Each point is reached from the start by the listed moves, each made once or not at all, plus a little noise. Is the number of moves made odd or even? Then give how often each move was made.
(in the rows, 128 means zero)

Moves:
(1): [ 47 101]
(2): [128 101]
Start: [147 125]
Points:
[150 101] -> odd (0, 1)
[147 125] -> even (0, 0)

Moves:
(1): [129 139 111 139 135 128 124 148 127 158 149 109]
(2): [128 152 112 114 148 113 117 145 134 142 117 135]
(3): [156 100 108 123 109 119 118 144 125  97 129 113]
(4): [107 113 112  89 114 125 141 125 130 168 141 134]
(5): [ 88 133 140 143 131 116 123 114 123 145 158 112]
(6): [115 130 139 111 132 107 134 116 130 136 106 123]
(7): [107 163 128 100 125 122 152 112  91 103 126 117]
(8): [118 112  91 116  91 113 121 126 134  99 119 100]
(9): [121 120 145 123 133 135 158 144 150 171 154 151]
Start: [118 144 121 103 147 117 143 118 134 139 145 142]
Points:
[105 108  95  51 133  93 178 156 156 228 182 132] -> odd (1, 0, 1, 1, 0, 1, 0, 0, 1)
[137 132  33  83 121  75 111 168 144 121 150  87] -> even (1, 1, 1, 0, 0, 0, 0, 1, 0)
[ 31 171 116  60 145 103 199 124 114 245 234 125] -> odd (1, 0, 0, 1, 1, 0, 1, 0, 1)
[ 36 156  60  50 131  51 135 124 145 218 167  84] -> even (1, 1, 0, 1, 1, 1, 0, 1, 0)

Moves:
(1): [127 134 149 138 111 120 119 121 131 128 122 121 128 129 155 114 126 143
 132 113 143 133 152 138 114]
(2): [109 121 129 132 132 107 108 137 118 135 121 137 115 120 117 129 131 120
 131 121 121 128 118 122 125]
(3): [125 136 124 128 140 120 124 116 134 141 128 123 126 124 129 121 115 129
 134 135 130 133 127 131 120]
(4): [130 124 120 113 133 134 120 106 136 138 111 125 133 125 129 131 121 136
 129 132 125 121 132 136 134]
(5): [118 114 130 124 124 113 113 118 104 140 129 123 119 118 134 148 132 115
 129 132 143 135 150 119 132]
(6): [119 135 122 116 123 143 139 141 126 135 112 133 150 155 120 116 135 133
 122 130 122 148 121 134 153]
(7): [110 129 126 131 142 130 135 120 137 120 139 120 125 133 134 150 136 131
 136 147 120 124 134 137 125]
(8): [123 114 131 121 119 121 132 133 131 131 149 128 124 145 126 109 132 107
 104 139 150 114 139 119 123]
(9): [133 128 136 124 134 122 136 122 144 132 122 111 142 139 110 123 125 107
 125 130 131 126 119 136 137]
(10): [115 125 132 131 120 127 135 133 131 119 115 123 132 119 133 120 123 111
 117 128 135 141 115 126 121]
(11): [126 135 125 120 165 120 125 145 118 136 125 109 132 121 139 144 126 129
 123 116 109 138 100 130 128]
(12): [132 119 140 127 136 123 135 114 132 151 120 135 133 135 138 122 127 117
 133 122 138 116 117 116 117]
(13): [ 94 116 104 156 134 142 131 118 127 133 127 143 129 126 117 142 131 131
 120 129 134 133 118 131 138]
(14): [129 119 135 116 124 126 141 130 144 128 147 110 135 122 131 123 126 118
 129 125 137 131 143 117 109]
(15): [142 126 134 128 141 128 129 132 121 130 120 126 131 117 131 113 122 142
 135 135 135 121 136 134 144]
(16): [134 121 117 120 125 132 116 114 132 142 123 124 127 135 135 126 139 125
 132 125 130 117 107 129 126]
(17): [128 133 123 124 136 130 133 113 125 122 132 125 116 142 139 127 119 137
 147 131 121 123 139 123 123]
(18): [126 121 120 136 114 128 137 129 144 128 111 133 144 140 132 119 117 126
 136 121 122 135 134 139 112]
(19): [120 119 129 129 120 128 125 125 133 116 130 131 130 137 139 137 116 129
 135 127 121 135 129 141 130]
(20): [125 113 137 119 135 138 120 120 109 128 120 123 132 138 130 125 137 139
 128 121 132 147 114 135 127]
(21): [120 100 141 146 154 124 109 124 142 143 137 126 127 128 123 129 121 111
 130 142 146 135 154 125 129]
(22): [130 130 130 141 134 112 142 131 135 135 121 137 127 118 126 120 134 107
 117 120 120 128 119 125 132]
(23): [128 144 129 129 137 126 135 135 131 124 131 129 150 132 144 118 128 121
 133 124 117 138 134 129 124]
(24): [125 122 133 117 140 132 126 129 124 123 139 125 119 127 120 144 135 134
 128 125 150 135 137 129 125]
Start: [139 134 119 120 122 112 136 132 146 131 112 133 132 134 127 106 101 142
 130 134 131 143 114 109 133]
Points:
[ 95 105  90  85 176 109 134  98 155 195  60  76 179 128 131 106  87 110
 115 145 154 178  68 125 167] -> odd (0, 0, 1, 1, 1, 1, 0, 0, 1, 1, 1, 0, 1, 1, 1, 1, 0, 0, 0, 0, 0, 0, 0, 0)
[118 121 128 107 190 113 131  94 205 159  66  84 205 202 193  92  68 149
 184 147 108 173 140 177 152] -> odd (1, 0, 0, 1, 0, 1, 1, 0, 1, 0, 1, 0, 0, 0, 1, 1, 1, 1, 1, 0, 1, 0, 1, 0)
[115  88 130  86 144  82 170  83 173 179  58 118 165 180 140  64  64  80
 129 149 184 164 134 127 145] -> even (0, 0, 1, 1, 1, 1, 0, 1, 1, 1, 0, 1, 0, 0, 1, 0, 1, 1, 1, 0, 0, 1, 0, 1)
[ 93  21 139 115 189 114 138 106 185 178 106  89 177 175 141  86  86  76
 111 126 208 176  81 123 109] -> even (0, 0, 0, 0, 0, 0, 0, 1, 1, 1, 1, 1, 1, 1, 1, 1, 0, 1, 1, 1, 1, 0, 0, 1)
[ 83  92 164 106 202  50 104 111 161 213  92 105 164 132 178 115  85  91
 144 110 162 205 155 109 114] -> even (1, 1, 1, 1, 1, 1, 0, 0, 0, 0, 1, 1, 0, 1, 0, 0, 0, 0, 1, 0, 1, 1, 1, 1)
[ 45  67 152 145 127  75 121  88 129 167  97 120 128 156 140 111 122  81
 104 136 198 158 110 109 115] -> even (1, 1, 0, 0, 1, 0, 1, 1, 1, 1, 0, 1, 1, 0, 0, 0, 0, 0, 0, 1, 0, 0, 0, 0)
[110  67 181 134 172  51 153 102 212 172 129 103 134 161 146  63  90  80
 151 141 201 126 190 103  84] -> odd (1, 1, 0, 0, 0, 0, 1, 1, 1, 0, 0, 1, 0, 1, 1, 0, 1, 1, 0, 0, 1, 1, 0, 1)
[ 75  95 130 128 132 116 142 122 142 132  86 134 176 216 144  60  91 146
 144 118 167 195 138 153 145] -> odd (1, 1, 0, 0, 0, 1, 0, 1, 1, 0, 0, 0, 1, 0, 1, 0, 1, 1, 1, 1, 0, 0, 1, 1)
[ 68  25 164 141 155  66 102 100 147 188 107  93 124 123 125  76 124  59
  94 126 249 176 139 103 122] -> even (1, 1, 0, 0, 1, 0, 0, 1, 1, 1, 0, 0, 1, 1, 1, 1, 0, 0, 0, 1, 1, 1, 0, 1)
[ 71  98  85 116 177 105 107  90 165 155 119 136 132 147 142 118  98 139
 138 167 153 134 114 139 142] -> odd (0, 1, 1, 1, 0, 0, 1, 1, 0, 0, 0, 0, 1, 0, 1, 1, 0, 0, 1, 0, 0, 0, 1, 1)
[132 103 130  98 110 101 132 103 138 178  51 128 189 176 181  36 114 128
 118 118 165 170 142 139 147] -> odd (1, 0, 0, 1, 1, 1, 0, 1, 0, 0, 0, 0, 0, 0, 1, 1, 0, 1, 0, 1, 0, 1, 1, 0)
[ 45  75 155 146 163  69 111 110 155 203  99 127 158 168 128  73 100  56
 102 141 231 195 151  99 128] -> odd (1, 1, 1, 0, 1, 1, 0, 1, 1, 1, 0, 1, 1, 0, 0, 0, 0, 0, 0, 0, 1, 0, 1, 1)

Moves:
(1): [116 144 124 118 152 128 125 110 107 141 127 145 108 117 114 125 133 126
 111 127 134 114 136 135 122 157 114]
(2): [139 110 121 110 110 130 104 153 160 135 124 115 128 109 136 103 123 126
 152 120 105 116 124 113 119 117 102]
(3): [113 134 123 124 129 121 155 144 103 147 123 130 138 129 131 116  92 133
 129 114 140 145 105 142 158 121 106]
(4): [147 132 133 127 115 112 119 139 159 115 103 154 119 136 151 132 148 150
 126 107 131 141 119 134 103 135 172]
(5): [131 116 120 135 144 123 107 144 138 116 132 120 143 127 132 105 144 133
 129 122 131 134 137 123 126 153 147]
(6): [112 128 131 123 134 108 112  96 129 132 129 114 124 134 126 144 139 128
 135 139 156 121 118 138 140 127 120]
(7): [125 130 121 137 131 138 124 101 132 139 128 132 119 121 123 144 141 133
 108 132 139 119 117 141 111 123 135]
(8): [122 131 117 114 130 160 141 112 132 118 129 130 137 131 123 130 125 147
 139 127 111 131 123 119 143 138 121]
(9): [117 114 118 137 143 137 154 105 129 113 111 136 117 127 125 114 137 115
 119 146 137 137 143 140 137 148 131]
(10): [148 120 120 126 122 117 126 122 129 141 134 157 122 105 124 115 117 145
 127 133 124 117 128 149 115 126 115]
(11): [137 120 141 121 132 135 123 111 124 136 121 116  99 103  92 120 128 129
 131 130 138 123 134 120 137 112 101]
(12): [112 117 125 133 137 149 113 140  95 117 141 133 100 124 128 122 129 118
 121 133 123 142 146 129 127 133 115]
(13): [128 117 128 115 110 136 129 141 154 135 124 137 129 129 109 123 108 141
 144 126 137 111 130 117 136 115 104]
(14): [110 109 119 105 151 123 128 129 140 129 128 158 123 132 112 102 121 138
 123 123 116 131 123 123 137 135 154]
(15): [130 134 138 123  93  98 132 156 153 139 133 116 119 118 107 119 108 149
 146 119 131 125 125 161 109 124 121]
(16): [124 119 125 129 131 137 129 135 113 137 121 136 153 141 131 130 141 121
 127 120 113 146 134 140 132 129 136]
(17): [125 129 145 116 136 144 140 132 143 110 118 121 105 129 124 118 116 135
 126 152 129 134 142 124 146 111 108]
(18): [134 107 130 136 148 144 153 131 146 138 128 144 117 135 137 133 136 141
 132 121 123 130 125 138 134 120 133]
(19): [102 146 123  94 155 114 141 138  93 131 143 148 128  97 119 115 136 110
 126 120 163 132 109 146 135 151 123]
(20): [124 144 109 128 130 102  92 156 142 107 123 143 153 128 115 118 137 142
 153 132 115 119 120 105 103 136 122]
(21): [148 151 141 134  92 108 131 149 140 118 137 124 117 121 109 138 117 133
 107 144 117 102 112 123 144 129 101]
(22): [143 123 138 121 130 118 132 144 121 128 128 129 103 130 123 127 121 125
 130 157 148 149 128 130 125 136 147]
(23): [137 116 129 110 131 125 142 124 132 124 113 119 115 118 116 149 121 137
 119 141 131 115 131 133 130 126 125]
(24): [133 151 135 128 131 134 136 146  91 111 127 117 115 153 123 127 135 127
 120 136 134 113 124 122 157 105 143]
Start: [ 89 105 145 121  96 154 126 137 135 100 108 142 128 107 167 123 114 121
 121 120 124 127 129 111 112 138 148]
Points:
[ 78  54 154  40 108 134 121 156 184 153 109 184  59  53  76  91 119 142
 128 147 174  97  77 134 155 121  93] -> odd (0, 1, 0, 0, 0, 1, 1, 0, 0, 0, 1, 0, 1, 1, 0, 1, 0, 1, 1, 0, 1, 1, 0, 0)
[106  59 173  36 108 190 158 183  98  83  95 165   7  80  65  75  73 186
 126 188 116 147 160 153 166 106 126] -> odd (0, 0, 0, 0, 0, 0, 0, 1, 0, 1, 1, 1, 0, 1, 1, 1, 1, 0, 0, 0, 0, 1, 1, 1)
[104  76 154 120 119 137 177 198  93  63  71 164  53 147 162 129 136 146
  80 170 173 161 116 169 185 164 186] -> even (0, 0, 1, 1, 1, 1, 0, 0, 1, 0, 0, 1, 0, 0, 0, 1, 0, 1, 0, 0, 1, 1, 1, 1)
[ 65 118 147  41 134 168 132 174 147  92  83 169  81 107  77  64  97 182
 139 145  89  88  85  86 225 109  45] -> odd (1, 1, 1, 0, 0, 1, 0, 1, 0, 0, 1, 0, 0, 1, 0, 1, 1, 1, 0, 1, 1, 0, 0, 1)
[105 135 159 108 102 125 103 152  33 104 130 175  47 105 124 127 126 121
  71 185 148 107 129 152 152 150 116] -> even (1, 0, 0, 0, 0, 1, 0, 0, 0, 1, 0, 1, 0, 0, 0, 1, 0, 0, 0, 0, 1, 1, 0, 1)
[ 66  83  97  92 170 182 108 144  96  93  94 178  66  65 108  30 131 169
 153 135 134 109 127 123 163 163  57] -> odd (1, 1, 1, 0, 1, 1, 0, 1, 1, 1, 1, 1, 0, 0, 0, 0, 0, 1, 0, 1, 0, 0, 0, 1)
[ 67  73 120  73 124 179 109 194 169  46  86 166  47  48  75  15  79 164
 120 190 108 144 122  85 157 161  76] -> odd (0, 1, 1, 0, 1, 0, 1, 1, 1, 0, 1, 1, 0, 1, 0, 0, 1, 0, 0, 1, 1, 1, 0, 0)
[ 64  43 137 110 127 188 173 191 190  78  68 232  76 120 141  65 106 179
  77 124 126 161 129 152 163 154 157] -> even (0, 0, 1, 1, 1, 0, 1, 0, 1, 0, 0, 1, 1, 1, 0, 1, 1, 1, 0, 0, 1, 0, 0, 0)
